Each row of a before or after table is a point. The points were changed in one or more steps. Then noise was added and the rows were shuffled. The steps act on columns, c1 being the first. Name the steps. A step turns or swaps two columns, mirrors them in a line or flattens them onto one, adds a multiple of one to another, or multiplies or shifts one. Angles are multiples of 10 degrees, from the lower column toward the higher: turns from -170 to 170, lines from 10 to 170 but not 90. Use the fewest steps. Two steps may share a column if one is a turn and the other turns, adds or multiplies; they go together, in the order done. Otherwise the lowest column goes first.
(in the rows, 128 means zero)

Before (13 x 2):
[[163 119]
 [124 167]
 [ 84  80]
 [ 89 104]
 [ 98 117]
 [ 96 111]
 [121 105]
 [168 112]
 [ 81 184]
 [193 191]
 [175 182]
 [154  76]
 [200 161]]
After (13 x 2):
[[154 182]
 [147 216]
 [121 142]
 [140 150]
 [142 143]
 [117 145]
 [134  97]
 [105 106]
 [121 196]
 [129 133]
 [153 224]
 [109 219]
 [113 136]]
Steps: multiply c1 by 0.4; shift c2 by 30

Before (14 x 8):
[[148 124 104  89 137 123 139 138]
 [210 142 108 168 173  93  97 178]
 [ 92 124 136 147 109 110 162 159]
 [177 147 106 168  97 130  92 101]
 [134 223 178 140 151  58  99  79]
 [112 129 151  98 145 148 150 170]
 [ 92 143 106  77  21  76 129 123]
 [144  76 157 179  46  75 176  57]
 [100 106 146  86 156 108 124 100]
 [147 104 116 119  82 165 129 102]
 [181  83 124 185   7 100  66 184]
 [151 102 117 137 176 122 112 102]
 [167 117  86 183 112 111  81 129]
 [146 167 148 134 139  66 174 147]]
After (14 x 8):
[[117 117 121 121 161 171 164  84]
 [240 161 107 173  81  86 109 132]
 [ 69  63 161 177 202  80 185  28]
 [ 83 119 144  87  97 104 138 114]
 [ 93 126  95  73 235  77 157 151]
 [ 72 190 181 139 133  66  43  65]
 [123  96 144 143 152 110 123 197]
 [158 105 147  91 109 140 119 186]
 [222 174 119 187 219 105 224 167]
 [153 117  97  96 118 119 122 128]
 [117 142 121 140  70 121 138  84]
 [162 100 151 134 132  68  73 135]
 [163 171  84 176 132 106 155 102]
 [145 165 109 172 157 131 131  71]]
Steps: multiply c8 by 1.6; turn c1 and c8 by -40 degrees; turn c2 and c7 by 70 degrees; turn c5 and c7 by -160 degrees

Before (13 x 12):
[[109 148 146 115 128  88 118 111 164 165 100 128]
 [133 146 111 116 102 153 167  96 131 156 156 114]
 [145 120 135 132 168  84 166 151 103  89 164  93]
 [149  87  96  87 131 122 149 101 128 143 173  93]
 [165 151 147 108 178  93 175 117 155 125 131 131]
 [151 131 137  82 120 148 185 109 115 161 110 154]
 [108 162 109  93 127 150 140 152 175 138 168 158]
 [103 162 123 107 180 152 118 143 144 134 141  93]
 [100 146 129  70 128 130 167 149 142  80 114 117]
 [140 130 155 142 113 145 176 126 163 157 131 118]
 [106 135 166 120 144 121 144  93 176 152 156 148]
 [110 119 106 148 148 116 136 127 157 105 155 125]
 [138 150 159 110 152  87 101 123 159 101 118 145]]
After (13 x 12):
[[101 133 120  98 195 169 115 145 140 132 163 124]
 [104 113 193 116 149 112 143  97 174 186 149 139]
 [162 130 153 107 181 104 172 120 167 118 157 101]
 [103 153 131  65 131 136 172 147 141   7 137 124]
 [146  63  83  85 123 157 149  97 129 167 115 101]
 [142  85 136 134 172 120 170 151 102  33 136  72]
 [134 105  99 114 111 163 168  92 133 197 156 139]
 [110  95  90 151 153 126 135 118 156  61 134 119]
 [141 127 174 140 119 150 174 130 169 198 129 137]
 [112 113  95  96 140 120 144 153 175 156 179 161]
 [109 163 153 119 131 104 115 109 165 215 133 100]
 [154 145 144  76 121 116 188 106 115 214 119 164]
 [139 147 180 106 158  88 100 120 161  59 137 110]]
Steps: turn c2 and c11 by 60 degrees; add 0.3 times c11 to c5; multiply c3 by 1.6; turn c6 and c12 by 50 degrees; multiply c10 by 2.5

Before (12 x 20):
[[ 62 244 129 111 123 124 101 142 174 130  95 143 166 168 106 115 152 136
  139 144]
 [ 86 112 113 140 136 182 129 129 129 105  88 127 174  90 104 111 199 141
  117 101]
 [ 77 112  97  99 127 108 124 140 120 104 115 103 143 162 164 134 135 123
  142 103]
 [144 130 196 105 143 105 155 142 194 103 146 126 115 117 114 113 137 145
  134 113]
 [137 130 134 117 117 163 125 152 121 131 109 137 158 164 141 103 183 125
   62  90]
 [138 120 101 115  82 153 100 143 133 123  96 141 148 148 103 106 177  46
  159 125]
 [135 116 100 188  90 103  99 148 137 110  86 147 156 164 112 117 151 129
  145 107]
 [145 146  95 110  85 186 114 146 134 151 118 149 123 128 172 103 193 137
  140 152]
 [106 128  98 144  90 141 123 126 140 120 156 104 158 161 112 173 138 150
   71 140]
 [127 124 109 121  90 169 146 127 124 102 147 137  46 134 104  90 137 133
  138  94]
 [107 115 111 100  81 164 118 152 129 169  96 123 168 100 109 102 146 149
  125  88]
 [136 136 101 161  98 159 145 171 117  99 156 120 169 140 106 102 144  98
  108  99]]
After (12 x 20):
[[ 63 115 165  97 121 125 121 134 173 123  94 146 165 144 110 245 151 127
  138 172]
 [140 103 166 100 118 159  99 156 122 127 106 134 160 138 140 135 180 131
   63 102]
 [ 74 133 134  73 125 107 118 141 120 148 112 101 143 184 160 113 131 112
  140  98]
 [ 91 112  86 155 135 183  96 128 131 128  89 129 173 126 101 116 198 103
  119 129]
 [147 115 165  84 147 105 121 144 193 130 142 125 112  45 114 127 138  99
  131 104]
 [106 174 139 157  90 141 127 130 140 120 155 102 155 179 113 129 139 107
   68 151]
 [138 119 143 248  86 105  85 147 136 138  87 143 156 177 114 120 150 113
  144 152]
 [130  91 120 115  92 165  96 130 123 138 150 133  46 153 104 124 138 105
  142 107]
 [147 104 104  90  85 185 156 147 134 103 119 150 127 165 174 146 197 144
  138 126]
 [137 107 128 108  81 154 101 141 135 195  96 142 148 172  97 117 181 179
  159 168]
 [107 103  98  70  79 162  82 153 128  88  99 119 173 133 110 118 144 145
  124 130]
 [134 103 124 195  95 156 102 170 118 170 153 120 169 167 106 136 143 126
  111 116]]
Steps: swap c2 and c16; multiply c3 by 1.3; turn c3 and c14 by -60 degrees; multiply c4 by 2; add 0.7 times c15 to c7; turn c7 and c20 by -60 degrees; turn c10 and c18 by 130 degrees
